Rows are points. Each copy is the shape, with its points in the same order, stretched, turned, moved and blurred by noise. Some copies are also mirrored. Which?

Shape, 8 rows:
[[-0.51  0.21]
 [ 0.10 -0.17]
 [ 0.40  0.15]
 [-0.19  0.51]
 [-0.03  0.37]
 [-0.09 -0.05]
 [ 0.00 -0.54]
 [-0.05  0.06]]
Copy 1 (8 x 2):
[[-0.41  0.44]
 [ 0.18 -0.05]
 [-0.04 -0.48]
 [-0.60 -0.01]
 [-0.41 -0.13]
 [ 0.01  0.11]
 [ 0.53  0.20]
 [-0.10  0.01]]
Copy 1 is: mirrored
Copy 2 (8 x 2):
[[ 0.56  0.40]
 [-0.01 -0.12]
 [-0.43  0.24]
 [ 0.12  0.71]
 [ 0.00  0.54]
 [ 0.20  0.06]
 [ 0.27 -0.52]
 [ 0.11  0.14]]
Copy 2 is: mirrored
Copy 3:
[[ 0.02  0.40]
 [-0.04 -0.09]
 [ 0.32 -0.09]
 [ 0.40  0.29]
 [ 0.26  0.09]
 [-0.03  0.06]
 [-0.32 -0.10]
 [ 0.04  0.12]]
Copy 3 is: only turned

Shape:
[[ 0.22 -0.25  0.42]
 [ 0.02 -0.18  0.09]
 [ 0.30 -0.14 -0.30]
 [ 0.21  0.02 -0.41]
 [ 0.08  0.26 -0.16]
 [ 0.05  0.27 -0.24]
 [-0.01 -0.23  0.21]
 [ 0.25  0.20  0.56]
 [-0.34  0.64  0.07]]
Copy 1, 9 rows:
[[ 0.50 -0.24 -0.09]
 [ 0.12 -0.04 -0.09]
 [-0.10 -0.06  0.33]
 [-0.23  0.07  0.40]
 [ 0.05  0.34  0.29]
 [-0.06  0.35  0.33]
 [ 0.20 -0.07 -0.20]
 [ 0.70  0.12  0.11]
 [ 0.12  0.82  0.07]]
Copy 1 is: mirrored
Copy 2, 9 rows:
[[ 0.58 -0.27  0.24]
 [ 0.13 -0.13  0.06]
 [-0.06 -0.03  0.45]
 [-0.19  0.18  0.34]
 [-0.07  0.39  0.04]
 [-0.15  0.39  0.00]
 [ 0.28 -0.16 -0.02]
 [ 0.68  0.12  0.07]
 [-0.17  0.71 -0.67]]
Copy 2 is: mirrored
Copy 3, 9 rows:
[[-0.49 -0.02  0.11]
 [-0.16 -0.04  0.03]
 [-0.10 -0.39 -0.34]
 [-0.04 -0.34 -0.41]
 [-0.05  0.07 -0.53]
 [ 0.06  0.05 -0.51]
 [-0.20 -0.03  0.07]
 [-0.50  0.53 -0.27]
 [ 0.17  0.68 -0.52]]
Copy 3 is: mirrored
Copy 4:
[[-0.06 -0.28  0.34]
 [ 0.11 -0.05  0.03]
 [ 0.05 -0.27 -0.15]
 [ 0.02 -0.24 -0.32]
 [-0.07  0.10 -0.29]
 [ 0.00  0.07 -0.27]
 [ 0.11 -0.03  0.19]
 [-0.47  0.05  0.33]
 [-0.11  0.65 -0.32]]
Copy 4 is: mirrored

Shape (8 x 4):
[[-0.27  0.00  0.04  0.26]
 [-0.26 -0.10  0.22  0.32]
 [ 0.45  0.54  0.07 -0.28]
 [-0.22  0.06  0.02  0.18]
 [ 0.22 -0.49 -0.29 -0.17]
 [-0.35  0.22  0.09 -0.06]
 [ 0.58  0.52 -0.23 -0.17]
 [-0.02 -0.37 -0.46  0.02]]
Copy 1, 8 rows:
[[ 0.11  0.16  0.10 -0.17]
 [ 0.27  0.08  0.06 -0.19]
 [-0.30  0.40 -0.24  0.34]
 [ 0.02  0.16  0.10 -0.13]
 [-0.20 -0.32 -0.39 -0.47]
 [-0.21  0.10  0.30  0.15]
 [-0.41  0.44 -0.36  0.21]
 [-0.22 -0.21 -0.10 -0.44]]
Copy 1 is: mirrored
Copy 2, 8 rows:
[[-0.31 -0.27  0.10  0.11]
 [-0.18 -0.38  0.13 -0.07]
 [ 0.07  0.48  0.31 -0.23]
 [-0.25 -0.18  0.08  0.12]
 [-0.12  0.12 -0.67  0.30]
 [-0.03 -0.16  0.51  0.37]
 [-0.32  0.64 -0.01 -0.14]
 [-0.39  0.11 -0.63  0.54]]
Copy 2 is: mirrored
Copy 3:
[[-0.32 -0.31 -0.11 -0.26]
 [-0.48 -0.30 -0.04 -0.16]
 [ 0.54 -0.09 -0.05  0.82]
 [-0.22 -0.28 -0.10 -0.19]
 [-0.24  0.47  0.12 -0.14]
 [ 0.09 -0.44  0.04 -0.08]
 [ 0.48  0.12 -0.28  0.68]
 [-0.26  0.26 -0.13 -0.46]]
Copy 3 is: mirrored
Copy 4, 8 rows:
[[ 0.09  0.18 -0.15 -0.04]
 [ 0.07  0.20 -0.17 -0.01]
 [-0.04 -0.54  0.35 -0.03]
 [ 0.04  0.08 -0.08 -0.10]
 [-0.25  0.03  0.32  0.59]
 [-0.17  0.05 -0.15 -0.37]
 [ 0.02 -0.46  0.63 -0.05]
 [-0.27  0.26  0.31  0.26]]
Copy 4 is: mirrored

Shape:
[[ 0.22 -0.22 -0.29 -0.35 -0.35 -0.08]
 [-0.24 -0.28 -0.07  0.45  0.22 -0.08]
 [ 0.09 -0.14 -0.32 -0.32 -0.04 -0.55]
 [-0.10  0.01  0.36  0.56 -0.04 -0.10]
 [ 0.11 -0.47  0.07  0.01  0.40 -0.07]
 [-0.05  0.13 -0.15 -0.01 -0.12  0.05]
 [-0.32 -0.12  0.20  0.21 -0.15 -0.32]
 [ 0.04 -0.30 -0.22 -0.20  0.11  0.00]
 [-0.19  0.34  0.13  0.19  0.05  0.23]
 [ 0.32  0.42 -0.33  0.00 -0.22  0.14]
 [ 0.39  0.45 -0.30 -0.24 -0.24  0.11]
 [ 0.27  0.43 -0.45 -0.08 -0.47  0.06]]
Copy 1:
[[-0.45 -0.54  0.37 -0.04 -0.32  0.18]
 [ 0.10  0.40 -0.43 -0.28  0.15  0.53]
 [-0.09 -0.64  0.03  0.09 -0.31  0.22]
 [ 0.43  0.38 -0.05  0.03  0.66  0.20]
 [-0.17 -0.25 -0.25 -0.57  0.33  0.42]
 [-0.10  0.05 -0.01  0.16 -0.11 -0.12]
 [ 0.13  0.06 -0.05  0.39  0.34  0.52]
 [-0.40 -0.27 -0.12 -0.26 -0.16  0.27]
 [ 0.11  0.41 -0.20  0.26  0.25 -0.35]
 [ 0.05  0.04  0.18 -0.02 -0.29 -0.71]
 [-0.05 -0.25  0.28  0.07 -0.29 -0.82]
 [-0.04 -0.06  0.35  0.17 -0.48 -0.60]]
Copy 1 is: only turned
Copy 2:
[[ 0.32 -0.12 -0.53 -0.27  0.25  0.10]
 [-0.07 -0.01  0.39  0.53 -0.19  0.47]
 [-0.13 -0.21 -0.62  0.07  0.12  0.50]
 [ 0.14 -0.07  0.32  0.58 -0.24 -0.01]
 [-0.17 -0.27 -0.02  0.52  0.30  0.54]
 [ 0.11  0.10 -0.03 -0.19  0.04  0.01]
 [ 0.04 -0.36  0.06  0.29 -0.42  0.32]
 [ 0.02 -0.14 -0.18  0.00  0.24  0.41]
 [-0.05  0.16  0.39 -0.06 -0.04 -0.22]
 [ 0.30  0.51 -0.18 -0.23  0.32 -0.39]
 [ 0.20  0.39 -0.43 -0.38  0.48 -0.45]
 [ 0.44  0.48 -0.34 -0.42  0.21 -0.41]]
Copy 2 is: only turned
Copy 3 (12 x 6):
[[ 0.10 -0.51 -0.01  0.11 -0.55 -0.14]
 [-0.55  0.20  0.25 -0.13 -0.08 -0.36]
 [-0.31 -0.39 -0.15 -0.12 -0.60  0.10]
 [-0.32  0.44  0.57 -0.33  0.10 -0.16]
 [-0.39 -0.41  0.21  0.03 -0.01  0.07]
 [ 0.04  0.12 -0.07  0.13 -0.20 -0.24]
 [-0.38  0.30  0.40 -0.10 -0.33  0.03]
 [-0.19 -0.40 -0.08  0.19 -0.24 -0.13]
 [ 0.07  0.49  0.09  0.19  0.22 -0.18]
 [ 0.32  0.06 -0.21 -0.06 -0.11 -0.50]
 [ 0.42 -0.11 -0.29  0.05 -0.09 -0.28]
 [ 0.35 -0.01 -0.25 -0.04 -0.35 -0.55]]
Copy 3 is: only turned

Shape, 11 rows:
[[-0.25 -0.50  0.18  0.09 -0.47  0.17  0.37  0.07]
 [ 0.02 -0.59  0.33 -0.15  0.03  0.40  0.29  0.32]
 [ 0.15  0.10 -0.32 -0.11  0.02  0.16 -0.39  0.06]
 [-0.43 -0.30 -0.02  0.05  0.35 -0.11 -0.06 -0.18]
 [-0.05  0.26  0.01  0.14  0.24 -0.02 -0.17  0.25]
 [-0.21 -0.44  0.02 -0.03 -0.35  0.02  0.26  0.30]
 [-0.01 -0.13  0.03  0.21  0.31 -0.22 -0.11 -0.33]
 [ 0.06 -0.30 -0.12 -0.03 -0.02  0.39  0.56  0.42]
 [-0.01  0.31 -0.32  0.03 -0.06  0.49 -0.25  0.32]
 [ 0.08  0.17 -0.19 -0.28  0.12  0.10 -0.12  0.24]
 [-0.42 -0.21  0.25 -0.07 -0.19 -0.11  0.22 -0.45]]
Copy 1 (11 x 8):
[[ 0.24 -0.69  0.20 -0.41 -0.22  0.34 -0.42  0.37]
 [ 0.40 -0.65  0.35 -0.10  0.55  0.18 -0.44 -0.09]
 [ 0.07  0.10 -0.50  0.16 -0.27  0.01  0.26 -0.35]
 [-0.35 -0.41  0.16  0.40 -0.16 -0.42 -0.15  0.28]
 [-0.31  0.20 -0.07 -0.25  0.12 -0.18  0.22 -0.17]
 [ 0.14 -0.64  0.17 -0.39 -0.15  0.18 -0.06  0.07]
 [ 0.05  0.14  0.13  0.24 -0.23 -0.61 -0.06  0.42]
 [ 0.32 -0.54 -0.06 -0.31  0.59  0.37  0.08  0.06]
 [-0.16 -0.07 -0.75 -0.15  0.08  0.36  0.22 -0.42]
 [-0.09  0.07 -0.12  0.10  0.13  0.23  0.36 -0.37]
 [-0.14 -0.26  0.40  0.14 -0.38  0.14 -0.37  0.60]]
Copy 1 is: only turned
Copy 2 (11 x 8):
[[ 0.69  0.12  0.16  0.34  0.40  0.10  0.11  0.01]
 [ 0.72  0.24 -0.23  0.17  0.36  0.59 -0.37 -0.37]
 [ 0.08  0.09  0.14 -0.10 -0.57  0.06 -0.38  0.26]
 [-0.26  0.47 -0.04  0.38  0.46  0.04 -0.05  0.36]
 [-0.15  0.05  0.00  0.21 -0.31  0.22  0.20 -0.06]
 [ 0.71  0.31 -0.07  0.34  0.09  0.07  0.13  0.03]
 [-0.46  0.41  0.11  0.04  0.28  0.00  0.05  0.01]
 [ 0.86 -0.13 -0.40 -0.09  0.05  0.50  0.03 -0.02]
 [ 0.24 -0.32  0.18 -0.01 -0.66  0.40 -0.22  0.29]
 [ 0.18 -0.09 -0.17  0.00 -0.43 -0.01 -0.19  0.10]
 [-0.04  0.08  0.16  0.35  0.72 -0.39  0.01  0.12]]
Copy 2 is: mirrored

Shape (12 x 9):
[[ 0.04  0.19  0.26  0.22  0.35  0.03  0.70 -0.15  0.09]
 [-0.14  0.23  0.18 -0.07 -0.04 -0.04 -0.17 -0.25  0.12]
 [-0.16  0.18 -0.39  0.18  0.18  1.27  0.30 -0.21  0.18]
 [-0.02  0.09  0.29  0.22  0.04 -0.02  0.12  0.22  0.04]
 [ 0.09 -0.03  0.36  0.60 -0.23 -0.15  0.09 -0.08  0.19]
 [-0.13  0.14  0.30  0.18  0.07 -0.23  0.03  0.52 -0.34]
 [ 0.43  0.14  0.19 -0.19  0.05  0.02  0.81 -0.12 -0.49]
 [ 0.48  0.05  0.28  0.09 -0.35 -0.18 -0.11 -0.11  0.20]
 [-0.10 -0.04 -0.24 -0.12 -0.47 -0.26  0.30 -0.08  0.19]
 [-0.10 -0.17 -0.14 -0.11  0.11 -0.01 -0.20 -0.18 -0.35]
 [-0.03 -0.30  0.35 -0.15  0.20 -0.18 -0.14 -0.09  0.22]
 [ 0.60  0.11 -0.03 -0.01  0.33 -0.08 -0.20 -0.16 -0.02]]
Copy 1, 12 rows:
[[ 0.08 -0.24  0.28  0.01  0.15  0.32  0.20 -0.55  0.00]
 [-0.28 -0.04 -0.10 -0.09 -0.21  0.08  0.28 -0.07  0.21]
 [-0.62 -0.15 -0.01 -0.26  0.92  0.14 -0.17 -0.22  0.75]
 [ 0.04 -0.02 -0.04  0.23 -0.02  0.01 -0.06 -0.30  0.02]
 [ 0.16  0.37  0.00  0.37  0.07 -0.21  0.28 -0.25 -0.06]
 [ 0.26 -0.16 -0.13  0.38 -0.13  0.13 -0.23 -0.31 -0.20]
 [-0.07 -0.03  0.09 -0.11  0.13  0.87  0.07 -0.13 -0.62]
 [-0.12  0.51 -0.08  0.07 -0.32 -0.20  0.23  0.05 -0.40]
 [ 0.22 -0.14 -0.15 -0.23  0.05 -0.06  0.30  0.11 -0.25]
 [-0.36 -0.19  0.01  0.02 -0.18  0.07 -0.01  0.32 -0.02]
 [-0.34 -0.29  0.14  0.03 -0.36 -0.28  0.09  0.00 -0.15]
 [-0.23  0.42  0.31 -0.17 -0.59  0.10 -0.07  0.18 -0.04]]
Copy 1 is: only turned
Copy 2 (12 x 9):
[[-0.13  0.45 -0.34  0.11 -0.61  0.16 -0.52 -0.22 -0.62]
 [-0.32  0.37  0.08  0.18  0.06 -0.11  0.02 -0.14  0.05]
 [-0.81 -0.50 -0.07 -0.11  0.32  0.54 -0.96  0.65 -0.17]
 [ 0.07  0.20 -0.21  0.08 -0.20  0.11  0.06 -0.34 -0.46]
 [ 0.57  0.60 -0.02  0.47 -0.06  0.33  0.05 -0.20 -0.47]
 [ 0.02  0.00 -0.28 -0.03 -0.46 -0.12  0.53 -0.44 -0.54]
 [-0.09  0.17 -1.10 -0.15 -0.38 -0.05 -0.38  0.22 -0.42]
 [ 0.40  0.61 -0.27  0.16  0.25  0.18  0.13  0.12  0.08]
 [ 0.21  0.24  0.03 -0.11  0.70 -0.44  0.03 -0.04 -0.22]
 [-0.29 -0.33 -0.03  0.03 -0.21 -0.21 -0.07 -0.08  0.24]
 [-0.02  0.09 -0.02  0.16 -0.10  0.06  0.08 -0.54  0.21]
 [-0.15  0.45 -0.06 -0.10 -0.49  0.35 -0.20  0.11  0.37]]
Copy 2 is: only turned

Shape:
[[ 0.42  0.10  0.65 -0.13  0.31  0.42  0.39 -0.31 -0.02 -0.13 -0.02]
 [-0.57 -0.04  0.42 -0.03 -0.10  0.19  0.09 -0.14  0.12 -0.23  0.24]
 [ 0.34  0.02  0.19 -0.33  0.19  0.27  0.17  0.03 -0.49  0.51  0.03]
 [-0.40  0.01 -0.14  0.17  0.12 -0.22 -0.28  0.07 -0.03  0.10  0.66]
 [ 0.12  0.24 -0.18 -0.07  0.26  0.27 -0.58  0.35 -0.14  0.00  0.02]
 [-0.23 -0.48  0.02  0.11 -0.23  0.37 -0.23  0.01 -0.40  0.27  0.40]
 [ 0.09 -0.20 -0.27 -0.11 -0.01  0.39  0.03 -0.16 -0.24  0.33  0.20]
 [-0.45 -0.16  0.21  0.09  0.16 -0.17  0.27  0.16 -0.30 -0.35  0.10]
 [-0.26 -0.10 -0.33 -0.08  0.11 -0.25 -0.11 -0.17  0.02  0.48 -0.06]
 [-0.24 -0.65  0.24 -0.27 -0.11 -0.07  0.09 -0.12  0.10 -0.46  0.14]
 [-0.02 -0.12 -0.40  0.55  0.04 -0.02 -0.20  0.14 -0.22 -0.53  0.01]
 [-0.18 -0.01  0.03 -0.19  0.14 -0.37  0.05  0.53  0.60 -0.21  0.24]
 [ 0.20  0.24 -0.10  0.14 -0.40 -0.15 -0.28 -0.19  0.10 -0.28  0.15]
 [ 0.02  0.38  0.05 -0.14 -0.25  0.11  0.20  0.16 -0.04 -0.33  0.43]
 [-0.29  0.06  0.22  0.20 -0.30 -0.10 -0.18  0.11  0.31  0.13 -0.26]]
Copy 1:
[[ 0.59 -0.38 -0.55 -0.34  0.18 -0.43 -0.31  0.12 -0.52 -0.42  0.24]
 [ 0.49 -0.40 -0.63  0.16  0.29 -0.08  0.02  0.02  0.47 -0.04  0.38]
 [ 0.27 -0.08 -0.45 -0.10 -0.29 -0.24 -0.13 -0.37 -0.30  0.31  0.07]
 [ 0.01 -0.12 -0.29  0.85 -0.31 -0.12  0.30 -0.14  0.31  0.13 -0.46]
 [ 0.46  0.04  0.32  0.19 -0.35  0.03  0.80 -0.47 -0.15 -0.07 -0.23]
 [-0.05 -0.22 -0.78  0.41 -0.46 -0.31  0.52  0.07  0.09  0.29  0.25]
 [ 0.12  0.02 -0.53 -0.09 -0.63 -0.48  0.25  0.02  0.05  0.26 -0.19]
 [ 0.25 -0.47  0.01  0.43 -0.27  0.25 -0.25  0.04  0.32  0.04  0.54]
 [-0.31 -0.03 -0.22 -0.10 -0.32 -0.17  0.02 -0.13  0.46  0.27 -0.58]
 [ 0.23 -0.30 -0.61  0.03 -0.31  0.45 -0.02  0.71  0.35 -0.03  0.29]
 [-0.01 -0.07  0.61  0.50 -0.69 -0.17  0.60  0.26 -0.07 -0.43  0.25]
 [ 0.69  0.12  0.16  0.36  0.35  0.50  0.23  0.23  0.13  0.43 -0.35]
 [-0.09  0.50 -0.10  0.21 -0.05 -0.30  0.27  0.03  0.07 -0.56  0.13]
 [ 0.74  0.36 -0.20  0.44 -0.01 -0.27 -0.03 -0.22  0.10 -0.02  0.52]
 [-0.12 -0.08 -0.03  0.05  0.65 -0.07  0.39 -0.05  0.14  0.14  0.19]]
Copy 1 is: mirrored
Copy 2:
[[ 0.47 -0.62 -0.13  0.07 -0.08 -0.26  0.04 -0.13  0.61  0.78  0.15]
 [-0.37 -0.08  0.36 -0.15 -0.27 -0.11  0.23 -0.04  0.09  0.20  0.63]
 [ 0.67  0.14 -0.46 -0.17  0.21 -0.09  0.25 -0.37  0.51  0.43 -0.58]
 [-0.37  0.30  0.30 -0.71  0.34  0.42 -0.06 -0.30  0.20 -0.21  0.08]
 [ 0.41 -0.04  0.39  0.32 -0.02  0.43 -0.06 -0.35  0.41 -0.17 -0.29]
 [ 0.09  0.23  0.03 -0.21 -0.20  0.40  0.28 -0.74 -0.24  0.23 -0.18]
 [ 0.32  0.37 -0.17 -0.23 -0.02  0.19 -0.02 -0.53 -0.22  0.40 -0.19]
 [-0.28 -0.20  0.09 -0.24 -0.11 -0.35 -0.03 -0.27  0.14 -0.26  0.26]
 [ 0.02  0.36  0.22 -0.40  0.48 -0.02  0.24  0.17 -0.10 -0.11 -0.10]
 [ 0.05 -0.20 -0.02 -0.33 -0.72 -0.17  0.17 -0.02 -0.32  0.12  0.60]
 [-0.40 -0.21  0.37  0.18 -0.34  0.31 -0.48 -0.54 -0.42 -0.22 -0.01]
 [ 0.09 -0.03 -0.19 -0.29  0.27  0.18  0.08  0.29  0.39 -0.41  0.62]
 [-0.44  0.08  0.29 -0.04 -0.35  0.55 -0.34  0.04  0.03  0.29 -0.08]
 [-0.24  0.37 -0.32 -0.09 -0.36  0.13 -0.33 -0.28  0.50  0.24  0.14]
 [-0.39 -0.16  0.31  0.18  0.17  0.22  0.37  0.27 -0.10 -0.10  0.29]]
Copy 2 is: mirrored
Copy 3:
[[-0.12  0.06  0.01 -0.33  0.16  0.11  0.48 -0.20 -0.44  0.04  0.37]
 [-0.19 -0.58  0.25 -0.21  0.05 -0.03 -0.13 -0.01  0.11  0.05  0.25]
 [-0.11  0.18 -0.49  0.05  0.16  0.27  0.22  0.12 -0.72  0.45 -0.03]
 [-0.04 -0.28 -0.11 -0.05 -0.33  0.16 -0.47 -0.07  0.11 -0.17  0.02]
 [ 0.25  0.07 -0.34 -0.05 -0.14  0.25  0.29  0.17 -0.06 -0.03 -0.12]
 [-0.03 -0.40 -0.28  0.10 -0.06 -0.13 -0.23 -0.11 -0.48  0.21 -0.20]
 [ 0.06  0.05 -0.20  0.01 -0.06  0.03  0.01 -0.24 -0.51  0.34 -0.29]
 [-0.33 -0.40 -0.14 -0.52  0.11  0.15 -0.16  0.13  0.09 -0.09  0.04]
 [-0.01  0.23 -0.13 -0.12 -0.25  0.03 -0.39  0.05 -0.14  0.42 -0.11]
 [ 0.06 -0.38 -0.10 -0.44  0.29 -0.06 -0.36 -0.30  0.16  0.01  0.20]
 [-0.01 -0.06 -0.16 -0.47 -0.15 -0.10  0.01 -0.09  0.20 -0.49 -0.38]
 [ 0.32 -0.02  0.04 -0.34  0.14  0.42 -0.40  0.09  0.23 -0.30  0.23]
 [-0.07  0.27  0.04 -0.03  0.03 -0.07 -0.05 -0.25  0.32 -0.33 -0.09]
 [-0.21 -0.09  0.05 -0.04  0.32  0.33  0.05 -0.12  0.13 -0.18 -0.08]
 [ 0.03  0.06  0.22 -0.02 -0.05 -0.17 -0.19  0.35  0.09 -0.07  0.15]]
Copy 3 is: only turned
Copy 4 (15 x 11):
[[ 0.33 -0.11 -0.40 -0.22 -0.39 -0.11 -0.45 -0.18 -0.60 -0.56 -0.02]
 [ 0.27  0.09 -0.34  0.22  0.13  0.01 -0.11 -0.26  0.34  0.24  0.32]
 [-0.02 -0.49 -0.26 -0.67 -0.55 -0.36 -0.15 -0.30 -0.25 -0.22 -0.51]
 [ 0.05  0.09  0.20  0.17 -0.22 -0.19  0.20  0.32  0.70  0.23  0.05]
 [-0.23  0.14  0.23  0.04 -0.20  0.00 -0.17  0.04  0.65 -0.41 -0.42]
 [ 0.23 -0.29 -0.28 -0.61  0.09 -0.10  0.16 -0.02  0.95 -0.02  0.02]
 [ 0.04 -0.08 -0.28 -0.60 -0.35 -0.04 -0.01 -0.03  0.52 -0.14 -0.03]
 [ 0.21 -0.51 -0.45  0.29 -0.16  0.27  0.15  0.06  0.09  0.15 -0.14]
 [-0.34 -0.08  0.07 -0.19 -0.21 -0.01 -0.14  0.12  0.06  0.47 -0.18]
 [ 0.59 -0.19 -0.06  0.04  0.12  0.68 -0.22  0.00  0.27  0.19  0.10]
 [ 0.01 -0.07 -0.14  0.28  0.11  0.66  0.46  0.56  0.78 -0.40  0.08]
 [ 0.12  0.50  0.28  0.58 -0.23  0.10  0.15 -0.03 -0.10  0.29 -0.54]
 [-0.04  0.32  0.57  0.26  0.15  0.42  0.08 -0.04  0.47 -0.30  0.44]
 [ 0.14  0.21  0.05  0.30 -0.36  0.18  0.31 -0.39  0.37 -0.29  0.12]
 [-0.28  0.32  0.02  0.12  0.41 -0.01  0.09 -0.23  0.09  0.22 -0.10]]
Copy 4 is: only turned
